Each row of a before or after table is a point. One or more steps were done to the points. Then noise was added and the rows were shuffled. The steps act on how far a point lies along the listed directions, d1 being the first. What was done? A step turns or swaps two directions, mirrors them in a line or flattens them onto one, adds a multiple of one to another, or multiplies one. Angles are multiples of 10 degrees, from the lower direction toward the higher: turns from -170 to 170, lines from 10 to 170 but not 90. Use the fewest steps. Two steps may share a direction if one is a turn and the other turns, adds or multiplies; they go together, in the order done. Otherwise the lowest direction goes first.

Directions:
(1): [ 24.2 -10.2   1.2]
(2): [ -1.3  -5.9 -25.6]
Before:
[[ -7.0   4.0   4.6]
 [ -9.3   9.2   9.1]
 [  3.6  -1.6  -0.5]
 [ -4.1   0.1   0.4]
 [ -4.4   1.5   3.9]
 [ -4.0   1.7  -0.4]
 [ -3.7   1.3   0.7]
 [  2.5  -1.5   1.8]
 [  3.3  -4.7  -5.8]
 [  2.1  -2.4  -3.5]
 [-10.6   5.1   5.4]
 [ -3.5   2.1   0.2]]
After (12 x 3):
[[ 2.2 -2.6  0.9]
 [ 8.0 -3.7 -1.5]
 [14.5 -4.8 -4.9]
 [ 5.0 -4.5 -1.8]
 [ 3.6 -0.6  0.7]
 [12.0 -5.7 -0.8]
 [-6.7  2.5  4.5]
 [-2.8  0.9 -0.9]
 [-3.1 -0.2 -2.5]
 [ 4.0 -1.0  1.7]
 [-4.1  1.3  2.2]
 [ 2.8 -1.2  1.2]]
Steps: turn d1 and d2 by 160 degrees

Directions:
(1): [ 21.5  -7.7  13.8 -22.5 -12.8   0.6]
(2): [-10.3   5.1 -22.8 -13.6 -21.5  -9.0]
(3): [ -0.5  29.1   1.5 -11.9   5.1  19.0]
(4): [-16.5 -16.3   4.1  -0.9 -10.8  26.6]
(5): [ 17.5   7.5  -4.6  22.8 -19.9   8.9]
Before:
[[ -0.2   6.9  -4.6  -0.1  -3.1   0.7]
 [ -2.2   0.7   2.1  -3.3   5.8  -4.1]
 [  3.1   5.3   7.2  -6.4   1.3   2.5]
 [ -3.4   6.3   2.3   3.5   1.8   9.4]
 [  0.7   1.6  -3.7  -2.7   2.0 -10.7]
 [  0.7  -0.2   1.1   6.7  -2.1   7.8]
 [ -1.3   6.4  -1.9   3.5  -4.9   7.1]
 [  1.4   7.8  -0.4   2.2   5.4  -6.2]
 [  2.3   2.0  -4.0   2.5   1.0  -6.8]
 [  5.0   4.6   5.5  -3.9   3.2   3.0]]
After (10 x 6):
[[ 0.6 -4.6  0.8  3.3 -5.4  5.1]
 [ 7.3 -0.7  2.7  0.4 -0.4 -3.3]
 [ 1.9  0.5 -3.2 -3.0 -4.2 -9.8]
 [-3.1  0.2 -0.9 -4.2  0.7 -4.0]
 [ 2.6 -7.8  4.9 -3.1 -7.4  2.1]
 [ 0.7  4.5 -3.6 -0.4  4.1 -8.9]
 [ 1.1  3.9  3.1 -9.1 -4.4  2.4]
 [ 1.7  2.7 -0.6 -8.4 -5.0  2.6]
 [ 1.8  2.3 -4.6  1.8  0.7 -6.6]
 [ 7.0 -4.0  5.3  1.8 -3.8  1.4]]
Steps: swap d1 and d3; mirror d2 and d4 in the line at 110 degrees; multiply d5 by 0.7

Directions:
(1): [ 10.5  17.4 -29.0 -12.7  -3.3 -20.5   0.8  14.0  -5.3]
(2): [  9.5  15.5 -12.0  -9.7  -2.7  17.7  -3.4 -34.2   0.9]
(3): [10.0 -3.0 -4.4 -7.9 11.8  8.6 -7.7 10.4 38.7]
(4): [ 20.2  -8.5  -1.7  10.1   6.0   3.4 -34.8   3.9 -14.6]
(5): [  5.1 -33.6 -17.8  -8.3 -19.9   8.2   7.8  -0.2  -1.8]
(6): [-16.0   6.1 -23.2  22.4   7.9  23.1   3.2  11.1  -3.4]
Before (14 x 9):
[[ 0.2  8.5 -1.0 -0.7  1.4  0.0  1.6 -1.9  1.2]
 [ 3.1  5.7 -7.9 -1.5  1.9 -0.1 -1.0  3.5  3.5]
 [-2.5 -0.6  0.9  1.2 -1.9 -4.7 -0.7 -0.8 -9.4]
 [-4.9  4.9 -6.8  7.3  0.7  3.6 -1.1  0.2 -6.9]
 [-5.0 -3.8  6.7  0.5 -6.2 -4.1  6.4 -2.1 -8.0]
 [-5.9 -1.7 11.6  7.4 -0.6 -5.8  2.5  3.6 -5.5]
 [-4.8  8.2 -1.1 -1.5  1.5 -6.2  5.5 -0.4  0.8]
 [ 1.9 10.2 -3.2  0.4  5.7  0.0 -2.6 -3.2 -0.4]
 [-1.0  2.9 -6.4  3.9 -0.2  5.3 -5.6 -3.5 -3.6]
 [-4.3  8.5  3.2 -1.9  0.9 -0.1  1.2 -4.2 -0.3]
 [ 3.1  2.9 -9.7  1.9  1.7  3.3 -2.8 -5.8 -5.3]
 [-5.2  4.9  7.6  1.2  3.4 -5.9  4.8 -0.8  5.5]
 [-5.5 -1.0 10.1 -0.6 -1.5 -1.7 10.2 -0.7 -0.5]
 [-5.4 -2.0  6.8  4.1 -2.6  2.0  1.2 -3.0 -8.1]]
After (14 x 9):
[[ -6.7  -0.5  10.4   0.0  -2.3  -2.5  10.5  -2.1  -5.1]
 [ -7.2  -0.9  12.8   8.6  -3.0  -7.4   4.1   1.6 -13.3]
 [ -7.8  -2.8   7.9   2.5  -9.4  -6.4   8.5  -5.2 -18.1]
 [ -4.9   0.2   1.8   2.6  -4.8  -6.8   1.0  -3.5 -17.9]
 [  2.5   2.9  -9.8   2.5   0.9   2.6  -2.2  -6.6  -7.8]
 [ -7.9  -1.2   7.9   5.7  -5.2   0.0   3.3  -5.4 -17.1]
 [  2.0  10.0  -3.6   0.4   6.0   0.0  -2.9  -2.9  -0.1]
 [  4.5   5.4  -8.8  -2.0   3.3   1.0  -2.1   4.9   8.6]
 [ -5.1   8.7   3.4  -1.6   0.0  -0.7   2.0  -5.0  -2.9]
 [ -4.8   5.0   7.4   1.0   4.0  -5.5   4.7  -0.2   6.6]
 [ -5.0   8.3  -1.2  -0.8   1.1  -6.3   6.2  -1.1  -1.3]
 [ -1.7   3.5  -6.0   4.7  -0.8   4.8  -4.8  -4.1  -5.3]
 [  0.3   8.8  -1.1  -0.9   1.9   0.4   1.5  -1.8   1.7]
 [ -6.3   5.8  -6.0   8.4  -1.4   2.4   0.1  -1.4 -13.2]]
Steps: multiply d3 by 2

Directions:
(1): [ -3.1 -17.3  -0.8  17.6  13.7   4.0  21.3  25.3  15.7  -6.9 -23.0  -4.7]
(2): [ 10.7   5.9   6.8   4.4  13.0 -20.8 -12.3 -11.4  -0.5  21.6 -24.4 -24.6]
(3): [ 19.0  25.1  17.5  17.3 -11.5 -15.3  -0.3  19.7  -8.8  -9.5  -3.2  15.1]
Before (9 x 12):
[[  3.8  10.4   3.0  -1.1  -7.9  -7.7 -10.5  -7.7  -8.1   2.8   4.8   1.4]
 [ -3.5  -2.4  -0.4   3.3   0.7   2.4   3.2   9.4   2.6  -8.1   1.3   5.0]
 [  3.7   9.9   5.5  -3.8  -4.4  -5.2  -7.4  -7.7  -5.0   3.5   6.9   2.1]
 [ -2.8  -3.5  -1.9   0.6  -2.8   3.5   1.0   5.0  -0.5  -4.9   6.1   5.6]
 [ -6.9   0.9  -1.9  -4.1  -1.0   2.4  -1.8  -7.3  -2.9   0.6   2.9  -0.4]
 [  3.5   0.1  -4.5  -0.2   3.9  -2.8  -0.3   0.3  -1.1   1.4  -2.9  -1.3]
 [  2.2   1.0  -4.4  -3.4   4.4  -5.0  -3.1  -6.3   1.1   5.8  -5.5  -6.8]
 [ -1.8   4.5  -1.1  -6.2  -1.7  -0.4  -4.8  -6.7  -4.5   3.1   4.5  -0.9]
 [ -6.1  -4.4  -3.2  -4.5  -4.2   5.5   3.4  -2.6   2.7  -5.7   6.5   6.4]]
After, 9 rows:
[[-14.6 -20.0 -12.5  -7.0  12.7  11.3   7.2  -4.4   9.4   4.2  -5.9 -12.6]
 [-19.9 -29.5 -15.0 -13.3  16.6  15.0   5.6 -15.0  14.1   9.9  -2.1 -17.3]
 [ -0.9  -1.1  -0.4   0.6  -2.9   0.7  -0.5   4.0  -1.9  -3.5   5.4   4.9]
 [  1.4  -2.5  -4.9  -0.3   6.5  -2.9   2.3   0.3   4.7   3.2  -8.7  -5.9]
 [ -4.9  -6.3  -2.0   0.3  -1.3   3.9   6.3   2.8   5.4  -6.3  -0.1   4.0]
 [-22.6 -32.0 -20.4 -13.2  14.6  14.7   3.1 -17.3  12.6  10.1  -4.0 -20.3]
 [-11.8 -11.6  -6.6  -0.7   7.5   7.3   7.3  -0.8   5.9  -0.2  -6.3  -6.3]
 [  6.3  15.2   7.6   2.8  -9.3  -6.4  -6.8   6.2  -7.6  -7.5   8.1  11.6]
 [  5.1   3.5  -3.1   0.0   1.7  -3.9  -1.2   1.0  -2.7   0.2  -1.5   0.8]]
Steps: multiply d1 by 3; turn d1 and d3 by 110 degrees; multiply d2 by 0.7
